Each row of a before or after table is a point. The points were changed in one or more steps. Then noise was added and the rows were shuffled. The steps act on how far a point lies along the listed directions, d1 being the first. What was done? A step turns or swaps two directions, mirrors them in a line or flattens them onto one, adds a multiple of one to another, or multiplies one. Angles are multiples of 10 degrees, from the lower direction toward the higher: turns from -170 to 170, lines from 10 to 170 but not 90. Use the fewest steps. Two steps may share a direction if one is a turn and the other turns, adds or multiplies; they go together, in the order done. Otherwise the lowest direction goes first.

Directions:
(1): [4.0 0.8]
(2): [ 0.8 -4.0]
Before:
[[-2.6  4.9]
 [-2.6  6.4]
 [-2.4  0.6]
 [ 0.5 -0.8]
 [ 0.6 -1.1]
 [ 1.5  1.2]
 [ 0.4  0.9]
 [-1.6 -2.0]
 [-0.5 -1.1]
 [-1.2 -1.7]
 [-2.0 -1.2]
 [ 9.5 -0.3]
 [ 3.2 -0.5]
 [-3.1  4.0]]
After:
[[ 0.3 -2.0]
 [-0.9 -0.1]
 [-0.9  2.4]
 [-1.6 -0.4]
 [ 1.4  1.3]
 [-0.3  2.0]
 [-2.0 -2.4]
 [-0.7  1.2]
 [ 4.7  0.9]
 [ 0.7 -0.8]
 [-5.2 -8.3]
 [ 5.1 -0.5]
 [-0.5  1.9]
 [ 6.8 -0.9]]
Steps: turn d1 and d2 by 120 degrees

Directions:
(1): [-2.9  1.8 -1.5 -3.3  3.7 -3.5]
(2): [ 5.0 -1.5 -2.0 -4.4  0.0  0.2]
(3): [-0.5  4.5  1.9 -2.7  0.0  4.4]
(4): [-2.4  0.2 -5.8 -0.1 -2.6  1.9]
(5): [ 2.4  1.9 -2.5  3.4  4.6  1.6]
(6): [ 2.3  4.7 -0.6  1.2 -3.1 -3.5]
Before (10 x 6):
[[ 2.2  1.4 -5.9  1.8  1.7  4.3]
 [ 5.4 -0.1  2.2 -0.3  1.9 -0.7]
 [ 4.5  2.4  2.2 -4.0  0.9 -3.2]
 [-2.2 -5.4  3.5  0.4 -1.4  2.8]
 [-6.8  3.7 -1.6  1.9  1.5 -1.9]
 [-1.2  0.4 -1.0 -1.3 -1.7 -0.7]
 [-2.0 -0.9  1.7 -4.1  5.1  1.4]
 [ 5.0 -4.1 -0.3  1.8  2.1  5.0]
 [ 0.1 -5.3 -2.5  0.3 -2.3  1.2]
 [ 0.4  2.0  0.4  0.9 -1.6  1.5]]
After (10 x 6):
[[ 1.0  1.5  2.6  2.7 -5.9 -2.4]
 [-7.3  2.6 -4.0  0.8  1.4 -0.4]
 [ 0.8  5.3  1.3 -1.9  1.0 -3.8]
 [ 1.4 -1.8  5.6 -3.5  5.0 -1.0]
 [ 7.5  1.1 -0.2  3.5 -0.8  0.3]
 [-1.3 -0.8 -1.0 -2.1 -1.2  0.2]
 [ 3.9 -1.4  5.0  1.0  3.6 -0.3]
 [-0.7 -0.1  0.2  0.1 -0.6  3.2]
 [ 3.1 -1.9 -3.5  0.5 -4.8 -1.7]
 [ 3.4  1.3 -7.0  1.0  0.9  3.4]]
Steps: multiply d4 by 1.3; turn d2 and d4 by -20 degrees; multiply d6 by -1
